Each wall is flat, endless, passes through zero and stands at right angles to its row. A trip goes straight from one point to another. Which walls does it cross, in order?

Walls:
(1): [-89  11 -27]
(2): [ 28 -15  52]
(3): [60 20 19]
(4): [ 79  -2 -59]
(5): [ 46  -4 -34]
Trips:
[-86 -76 -42] to [-41  31 -27] => none
[-25 -11  60] to [-27 -59  43] => none
[77 -3 28] to [ -5 -65 -21] => 3, 2, 1
[-35  23  -5] to [-18 -38  -8] => none

Walls:
(1): [ 24 -63  24  15  31   9]
(2): [-23  17 -35  16 -11  36]
(3): [ 30  11 -35 -77  18   2]
(4): [ -2   3  31 -25 -77  14]
(5): [ 42  12  22 -48   8 -30]
Trips:
[ 23  -7  20 -16  -4 -17] to [-24   2  25 -31  18 -27] => 1, 4
[-17  32  -9   3 -25  12] to [-11  21 -37 -10   5  50] => 3, 4
[ 43 -18  46  30   8 -18] to [ -2 -24  84 -32  15 -11] => 4
[ 16  27 -17  26  64 -23] to [ 46 -55   1 -43 -16 -15] => 4
[ -8   0 -15  -8  -5 -95] to [ 20  23 -20  26 -45  63] => 4, 3, 2, 5
[ 28 -37 -64  -8  64 -44] to [-27  24 -23 -23 -22 -10] => 1, 2, 4, 5
[ 28   1  77 -40  16  13] to [  7   0  -7 -14  11 -31] => 4, 1
[58 -6 33 23 15  3] to [-59  -5 -34 -49 -13 -17] => 3, 4, 1, 2, 5

Walls:
(1): [ 36 -26  33  30  71   3 -14  18  -8]
(2): [18 23 24 50 26 32 16 20 10]
(3): [ -8 -33 -34  21 -13  87  31  12 -36]
(4): [-32 -46  39  43 -54 -27 -52  31  34]
(5): [ 29  33  45  14  48  10  24  14 -83]
(6): [ 15 -10 -13  -6 -28 -47  45  69  52]
(7): [ 59 -36 -16 -40 -15   1  36  16  -7]
(8): [ 15   7  29  15 -31  -2  49 -18 -19]
(9): [ 48 -30  16 -64  10  30  50  60   3]
Trips:
[-59 -20 -36  21   9  30  52  41   4] to [ -4 -17 -22  -5  -3 -31 -77 -40  10] => 4, 9, 2, 6, 3
[ -9   6   7 -12 -19 -32   6  39 -40] to [ 26  11 -32 -19 -19 -59  18   8 -13] => 4, 5

Walls:
(1): [ 40 -53 -35  42 -49  28  17  19   0  45 -16   9]
(2): [ 39 -38  44   8 -80  48  31  42 -23   4  23   6]
(3): [ 15  -4   8  56  17  37  15 -16  29  39   9  -7]
(4): [ 26  11   1   2 -11   2 -25  -8   2 -23  11 -49]
(5): [ 53   3  22  21  10 -49  42 -20  41   7  10  17]
(6): [  0 -32 -48  -3  -1  80 -20  20   3 -23 -54   2]
(7): [ 29 -90  22  22  34 -56  43 -79  -6  36   5 -12]
(8): [-12   1 -57  -4   7 -42  10 -20 -32  -4  46 -11]
(9): [ 63 -51  25 -10  -3  38  55  11 -51  35   2  25]
(10): [-25  37   3   5  33 -22  -2  -2  31 -15 -42  12]
Trips:
[-12 -31 -28   5 -42 -35  39  -8   1  -2  43 -69] to [-15   3 -36  56   7 -17 -18  26  39 -26  28  23] => 3, 2, 7, 10, 4, 6
[ 26  38  55  72  -4 -19 -15 -27 -18   5  21 -30] to [ -8  23  14  95  24 -13  38  13  39 -28 -14  28] => 10, 2, 4, 1
[-54 -14  13  55   5  11   6 -33  -5 -42   8  14] to [ -4 -25  34 -48  17 -16  44 -20  -4  38  29 -41] => 6, 5, 10, 9, 2

Walls:
(1): [ 44   6 -40 -26 -56  17 -25 -27 -31 -66  39 -12 -11   3 -19 -14  20   7]
(2): [-19 -35 -31   2   6   2  24 -18  10   7  28   5  20  29 -84 -27 -14 -27]
(3): [ -5  -6 -11  14   0  72  22  16   7  43  -5 -16   5  21 -38  17  -2 -38]
(4): [ 18  36  23   5  27   8 -17  -1  12  24  15  -8 -29  -7 -30 -31  49 -22]
(5): [ 51 -16   5  38 -25 -30  51  35  24  25   1  18 -25  13  29  10   3 -28]
(6): [ -7  41 -25  45 -15   3  42  26 -51  18  35   4   2 -14  95  43   3 -14]
(7): [-22   1   9  15 -21   1  30 -59 -52 -64  -2 -32 -10  30   8 -16 -40 -62]
(8): [-22  15   9   7 -48  19  24  36   6  18  14   8 -21  -2 -42  13 -12  -7]
(9): [ 34 -15  -3  51 -15  59  22  18 -12  36  25  50 -14  20  28 -11  18  15]
(10): [ 30  -4  16 -15  32   8  22  43 -24 -21   6 -21   7  27   6 -13  19  -9]
Trips:
[  1  41 -12  -2  14  -4   8  17 -28  29  41  19 -57 -49  35 -26  35  10] to [-43 -39 -30  59 -12  39  15 -30  -7  13  -2  30 -20  31 -16  25  26  23] => 10, 3, 1, 2, 4, 7
[-43 -38 -55  43  23 -67  24  19  20  -3 -13 -51  21 -18   1  51  10  -9] to [ 21  24  22  34  30  28   9 -37 -12  -6 -16  30 -37  39  33 -21   0  12] => 7, 2, 9, 10, 4
[  4  20 -51   4 -16  -4   1  19  -2   3   5  -2 -23  27  60 -13   9  -2] to [  9   5 -70  -1  15  41 -54 -51  -8  14  14  41  -7 -62  28 -25   5   8] => 7, 10, 5, 4

Walls:
(1): [ 29  -8  33   5 -22  14 -11  -1   2 -22  11   3 -34  23 -15 -13   2  17
 -13  18 -28  34   0 -14]
(2): [-12   9  15   4  11 -27 -14 -26   2 -23 -27 -31 -23  -1   3  -1  50   9
 -49   4 -30   8  -7  12]
(3): [-15 -35 -21  27  39  45   4   1 -42  -6 -49 -38  20 -41  41 -18   1   6
  10   4  46 -39 -31  28]
(4): [-95  37 -18   0  12 -41 -14  29  -3  40 -34 -10 -51 -30   9 -27  11 -16
  33  15  30  22 -14  40]
(5): [ -1  25  -8 -46 -13   0   7  15  -8 -15 -10  39 -23 -18   8 -13   2  -6
  12  -4 -18  15 -22 -29]
(6): [ 19  29  15 -35  15  25   0  43  42 -35  35 -15  80 -30 -14  -7  42  44
 -25 -20  45  17 -40  21]
Trips:
[ -1   1  50  -5 -13   2  -9 -21   7  12  24  25 -24  28   3  14  -5  -3
  -2   0 -26   5  16  -6] to [-22  -1  19  17 -12   5 -33   2   2 -11  65 -17  14 -36  28  15 -16 -37
  17 -23   1 -22 -47 -34] => 2, 6, 1, 3
[ 15  35  -2 -20 -22   3 -21  -7  22 -40   2   2   6  16  17 -37 -18   0
 -15  39 -53  37   2 -17] to [ 20  -5 -11  46 -25 -43  20  51  14  -3  24  -1  22 -25 -19   4 -29 -46
   9  39   2 -33  -3  -4] => 6, 2, 5, 1
[ -8  15 -11   6 -40 -18 -27  -1 -14  15   6   4  16  44  12   3 -22  34
  27  29   2 -12  33  49] to [ 30 -13  81 -17 -18   6 -14 -22  33  10  -6 -16  12 -18  20 -63  22  14
 -30 -17 -50 -17 -28  -4] => 1, 4, 2, 6, 5
